Each row of a before or after table is a point. One or more steps were done to the points. Then noise was added and the rows were shuffled. The steps act on how far a point lies along the listed directions, d1 being the first. Write out the steps. A step turns or swaps two directions, mirrors them in a line or flattens them onto one, adds a multiple of one to another, or multiplies one. Angles are multiples of 10 degrees, from the lower direction toward the higher: turns from -170 to 170, lines from 10 to 170 but not 90. Use the fewest steps. Two steps may share a direction if one is a turn and the other turns, adds or multiplies; they go together, in the order done. Otherwise the lowest direction goes first.

Directions:
(1): -.06; -.36
(2): -.36; .06
Before, 8 rows:
.12; .22
.13; .30
-.14; -.27
-.43; -.09
-.58; .03
-.28; .03
-.36; .20
-.04; -.22
After:
-.13; .29
.58; .04
-.13; .22
.27; .04
.42; -.09
.04; -.22
.36; .20
.14; -.26
Steps: mirror d1 and d2 in the line at 170 degrees

Directions:
(1): -.13; .20; -.12; -.45
(2): .34; .13; .35; -.14
(3): .34; .13; -.36; .06
(4): .14; -.45; -.06; -.22
Before:
-.17; .09; -.10; .17
-.27; -.19; -.16; .42
.54; .15; .17; .45
.01; -.23; .00; -.18
-.23; -.34; .03; .34
-.19; .01; -.03; -.19
-.01; -.31; .32; -.04
.51; .45; -.02; .50
.22; .07; -.39; .34
-.16; -.12; .01; -.24
After (10 x 4):
-.08; .22; -.43; .69
.20; .02; -.33; .63
.00; -.25; .43; .20
-.23; -.18; .40; .27
-.36; -.14; -.20; .35
-.19; .09; .15; .09
.04; -.03; .10; -.29
.10; -.19; .00; -.19
.38; -.16; .16; -.04
-.06; .06; .09; -.23
Steps: turn d2 and d3 by 80 degrees

Directions:
(1): -.49; -.16; -.02; -.16; -.28; .13; .38; -.04
(2): -.16; .42; -.05; -.40; .38; .05; .08; .15
(3): .30; -.35; .14; -.48; -.06; -.15; .08; .23
(4): -.16; .06; -.10; .19; -.16; -.15; -.11; .64
(5): .00; .07; -.24; -.27; -.32; .32; -.45; -.05
(6): -.06; -.03; .57; .07; .06; .41; -.11; .15
Before:
-.12; -.05; .00; -.09; -.24; .36; -.13; .07
.25; .06; .12; -.42; .29; .33; -.29; -.20
-.14; .02; .24; .02; .22; -.05; .27; .40
.14; .14; .26; .45; .22; .03; -.26; -.18
-.18; .01; .27; .02; -.11; .34; .08; -.16
.44; -.16; -.32; .39; -.12; -.56; -.05; -.08
.36; -.07; -.22; .41; .11; -.21; -.24; -.08
.12; -.28; .02; .13; -.40; .33; -.03; -.09
-.10; .06; .16; -.12; .08; .01; .09; -.11
-.30; -.20; -.21; .31; -.28; -.27; .26; .02
-.33; .28; -.30; .21; .00; -.17; .13; .04
After:
.19; -.36; -.18; .02; -.48; .12; -.01; .14
.07; .28; -.10; .85; .26; .14; -.34; -.50
-.08; .02; -.01; -.19; .00; -.24; .09; .12
-.15; .10; .23; -.03; .16; .20; .15; -.26
.00; .35; -.57; -.04; .12; -.11; -.32; .10
-.02; -.19; -.08; -.26; -.30; .18; -.11; .26
-.06; -.05; .31; -.09; .19; -.05; .29; .43
-.10; -.11; -.15; -.12; -.31; -.16; .12; .32
-.17; .51; -.21; .93; .18; -.13; -.31; -.14
-.02; -.55; .41; -.17; -.16; .05; .31; -.17
.28; .06; .21; .70; .14; .09; -.13; -.71
Steps: add 1.5 times d1 to d3; swap d4 and d6

Directions:
(1): .02; -.24; -.46; .19; -.33; .06; .43; -.08; -.02
(2): -.02; .15; -.22; -.13; .25; .47; .10; .45; -.16
(3): -.08; .32; -.11; .01; .38; -.40; .37; -.11; -.20
(4): .04; .02; .30; .50; -.15; -.14; .08; .42; -.21
Before:
.07; .18; .43; .29; -.09; -.42; -.14; .10; -.02
.04; -.18; .00; .40; -.28; -.45; .25; -.14; -.13
-.10; .00; .33; .05; .00; -.23; -.17; -.19; .14
-.12; -.03; -.21; .13; .05; -.11; .31; .04; -.05
-.01; -.31; -.27; -.11; -.35; .30; .12; -.14; .14
.01; .08; -.48; .00; -.03; .15; .38; .26; -.25
-.09; .07; -.14; -.03; .21; -.20; .25; -.21; -.16
-.10; -.10; -.09; -.09; -.05; .05; .07; -.02; .20
After:
.13; .21; .81; .92; -.28; -.59; -.04; .63; -.29
-.11; -.03; -.16; .21; .02; -.15; .31; .14; -.09
-.04; -.32; -.48; -.45; -.25; .40; .06; -.43; .29
-.11; .07; -.23; -.20; .26; -.16; .22; -.35; -.10
.03; .08; -.46; .05; -.05; .13; .40; .31; -.28
-.09; .00; .35; .09; -.01; -.24; -.15; -.16; .12
-.11; -.10; -.22; -.28; .00; .11; .03; -.19; .28
.09; -.16; .28; .88; -.42; -.58; .33; .26; -.33
Steps: multiply d4 by 3

Directions:
(1): -.27; .19; -.16; -.10; -.12; -.04; .61; -.13; -.36; .08; -.32; -.14
(2): .38; -.12; .18; .23; .03; .28; .47; .09; .03; .11; .02; .50
(3): .15; .17; -.46; .22; -.37; .31; -.17; .32; .05; -.20; -.31; -.01
(4): -.05; .20; .03; .28; .73; .17; -.02; .20; -.09; -.12; -.18; -.17
(5): -.01; .09; .00; .49; -.04; -.23; -.25; -.51; -.25; -.08; -.18; .31
Before (11 x 12):
-.24; .13; .04; .14; .51; -.21; .48; -.52; -.59; .22; -.10; -.16
-.12; .06; -.02; .08; -.11; -.23; -.18; -.31; -.08; -.11; -.09; .18
.05; .04; -.17; .16; -.41; -.04; -.06; -.31; -.11; -.05; -.10; .10
-.21; .05; .00; .06; .33; -.06; -.45; .01; -.01; -.03; -.07; -.53
.00; -.01; -.16; .08; -.20; .05; -.13; -.20; .04; -.03; -.16; .18
.23; -.22; .30; .14; .01; -.05; -.05; -.21; .00; .13; .30; .42
.14; .03; .05; .37; .46; .03; -.46; -.10; .02; -.13; -.09; .19
-.38; .06; .35; -.04; .40; -.48; .19; -.66; -.48; .12; .17; .01
.04; .32; -.15; .51; .28; .03; -.40; .01; -.19; -.35; -.39; -.19
.03; .04; -.02; .59; .09; .13; -.52; -.03; -.02; -.28; -.36; .14
.00; .19; -.15; .38; .40; .09; -.32; .19; -.10; -.32; -.22; .03
After, 11 rows:
.14; .03; .04; .37; .44; .02; -.46; -.11; .02; -.14; -.09; .20
-.23; .14; .01; .18; .68; .03; -.44; .13; -.05; -.07; -.15; -.62
-.39; .03; .37; -.36; .55; -.27; .37; -.25; -.30; .16; .27; -.24
.03; .08; -.02; .76; .10; .06; -.60; -.20; -.11; -.32; -.43; .24
.00; .22; -.15; .53; .44; .05; -.39; .09; -.17; -.35; -.28; .10
.02; .39; -.15; .74; .42; -.02; -.48; -.12; -.29; -.41; -.48; -.13
.00; .01; -.15; .16; -.20; .01; -.17; -.29; .00; -.05; -.19; .23
.25; -.31; .29; -.08; -.22; -.04; .02; -.14; .10; .19; .41; .40
.05; .06; -.17; .25; -.41; -.08; -.10; -.39; -.16; -.07; -.14; .15
-.24; .10; .04; -.09; .54; -.09; .60; -.28; -.48; .27; -.01; -.30
-.12; .09; -.02; .10; .00; -.20; -.17; -.26; -.08; -.13; -.11; .15
Steps: add -0.7 times d2 to d4; add 0.7 times d3 to d5

Directions:
(1): -.07; .16; -.04; -.17; -.08; .43; .19; .01; -.45; -.11; .10; .07; .23; -.25; .67; -.18; -.33; -.04
(2): -.53; .21; .26; -.18; -.54; .13; -.02; .20; .11; .00; -.11; .24; -.23; -.09; -.19; .15; -.07; -.50
(3): .17; -.32; .23; -.22; -.02; -.31; .46; -.17; .02; -.34; .02; .04; .23; -.60; -.27; .17; -.15; -.04
Before (9 x 18):
-.07; -.23; .04; .15; -.09; -.31; -.07; .05; .31; .10; -.17; -.08; -.28; -.01; -.60; .15; .20; .00
.00; -.08; .17; .13; -.01; -.26; -.36; .07; .30; .12; .02; -.05; -.24; .33; -.64; .29; .20; -.19
-.17; .19; .04; -.14; -.06; .16; .30; -.02; -.32; -.14; -.11; .21; .14; -.23; .22; -.01; -.21; -.14
-.10; -.02; .14; -.06; -.24; .03; .00; .06; .22; -.10; .00; .10; -.05; -.01; -.27; .20; .03; -.14
-.16; .26; -.12; .08; -.09; .42; -.17; .15; -.29; .10; .07; .08; .05; .22; .51; -.08; -.14; -.05
.24; -.04; -.07; .00; .12; -.02; .14; -.10; -.10; -.07; .10; .09; .11; -.23; .21; .14; -.21; .04
.02; -.07; .25; .12; -.08; -.47; .05; .04; .35; .19; -.06; .05; -.12; -.16; -.74; .25; .13; .06
.13; .16; -.16; -.11; .33; .32; .08; -.04; -.51; -.10; .16; .00; .31; .04; .94; -.24; -.24; .40
-.35; .11; -.03; .08; -.28; .07; -.19; .02; .16; .08; -.05; .23; -.31; .28; -.41; .12; .10; -.27
After:
-.42; .02; .16; -.13; -.49; .16; .11; .19; -.05; -.03; -.13; .12; -.18; -.32; -.10; .08; -.15; -.34
-.36; .17; .40; -.17; -.48; -.02; .30; .16; -.03; .03; -.03; .27; .01; -.55; -.20; .20; -.27; -.30
.17; .11; -.30; .30; .31; .17; -.32; .05; -.14; .23; .09; -.11; .04; .49; .34; -.12; .10; .29
-.39; .24; .27; -.16; -.41; .31; -.18; .21; -.12; .00; .07; .18; -.14; .03; -.03; .19; -.20; -.54
.31; -.14; -.04; .07; .20; -.26; .07; -.13; .09; -.05; .06; .04; .02; -.15; -.13; .23; -.07; .06
-.33; .24; -.13; -.05; -.26; .50; -.03; .01; -.30; -.02; .07; .25; -.08; .11; .31; -.09; -.18; -.21
-.06; .02; .08; -.14; -.20; .25; .13; .04; -.05; -.15; .07; .11; .12; -.15; .14; .10; -.16; -.08
.24; -.02; -.12; .04; .38; -.12; .26; -.19; -.27; -.14; -.06; .01; .24; -.09; .14; -.06; -.05; .26
.41; -.15; -.20; .26; .67; -.40; -.25; -.14; .17; .10; .03; -.23; .02; .52; -.05; .00; .33; .67
Steps: turn d1 and d2 by -90 degrees; multiply d3 by 1.3

Directions:
(1): -.06; -.08; .33; -.07; .33; .08; .10; -.06; .23; .39; -.51; -.16; .15; -.39; .01; -.27; -.22; .15; .34; -.44
(2): -.36; .09; .46; .20; .01; -.29; .31; .17; .27; -.04; .27; .20; -.59; -.09; -.27; .16; .24; -.04; .12; -.20
Before (10 x 20):
.02; -.07; .03; .03; .14; .04; -.06; .01; -.02; .12; -.17; -.04; .08; -.14; .08; -.13; -.18; .07; .11; -.08
-.02; .06; .03; .03; .00; -.02; .09; -.09; .08; .07; -.07; -.08; .03; -.06; -.03; .05; .02; .00; .06; -.08
-.08; -.02; .13; .08; .16; .01; .02; .02; .03; .18; -.13; -.04; .04; -.13; .01; -.14; -.08; .09; .15; -.17
.16; -.12; -.01; -.01; .09; .20; -.11; -.05; -.02; .13; -.25; -.01; .23; -.11; .10; -.07; -.10; .10; .03; -.03
-.19; .05; .21; .05; .00; -.08; .08; .06; .12; .09; .03; .03; -.16; -.10; -.18; .04; .06; .06; .18; -.07
-.02; -.06; .02; -.03; .19; .10; .06; -.11; .03; .07; -.11; -.10; .04; -.03; .04; -.06; -.15; .03; .02; -.09
.10; .00; -.03; -.03; -.13; -.09; .00; .05; .00; -.12; .18; .09; -.14; .13; -.03; .13; .10; -.08; -.10; .12
.03; .04; .04; .02; .03; -.04; .02; .00; .09; -.01; .00; .03; -.04; .00; -.01; .03; -.09; .04; .04; -.02
.12; .07; -.13; .00; -.13; -.07; -.09; .00; -.17; -.32; .34; .08; -.06; .20; -.05; .22; .12; -.10; -.17; .22
-.16; .10; .16; .19; -.14; -.18; .21; .21; -.05; -.13; .42; .26; -.37; .17; -.12; .17; .20; -.12; -.08; .05
After:
.16; .12; -.32; .04; -.32; -.11; -.15; .04; -.31; -.54; .63; .17; -.15; .43; -.05; .38; .25; -.18; -.36; .48
-.01; .04; .10; .04; .05; -.06; .05; .01; .13; -.01; .01; .04; -.08; -.03; -.03; .04; -.08; .04; .07; -.05
-.13; -.04; .28; .07; .28; .02; .07; .00; .13; .32; -.30; -.08; .05; -.27; .00; -.23; -.14; .14; .29; -.35
.01; -.09; .03; -.07; .26; .15; .04; -.15; .04; .17; -.27; -.17; .15; -.10; .08; -.15; -.24; .06; .08; -.17
-.06; .06; .11; .04; .04; -.03; .13; -.08; .13; .11; -.12; -.08; .00; -.12; -.05; .03; .00; .03; .12; -.16
-.39; .08; .50; .15; .06; -.22; .26; .14; .30; .12; .10; .11; -.45; -.20; -.32; .09; .16; .06; .29; -.24
-.44; .21; .41; .40; -.27; -.46; .44; .38; .09; -.34; .89; .51; -.94; .27; -.35; .42; .51; -.22; -.13; .07
.06; .04; -.07; .03; -.24; -.16; .02; .10; -.03; -.25; .39; .17; -.27; .24; -.08; .23; .22; -.14; -.18; .23
.32; -.18; -.15; -.13; .17; .36; -.23; -.16; -.09; .25; -.52; -.15; .55; -.16; .23; -.22; -.28; .17; .06; -.05
.07; -.12; .04; -.04; .24; .12; -.10; -.04; -.01; .25; -.38; -.12; .25; -.24; .14; -.24; -.29; .12; .18; -.18
Steps: multiply d1 by 2; multiply d2 by 2.5
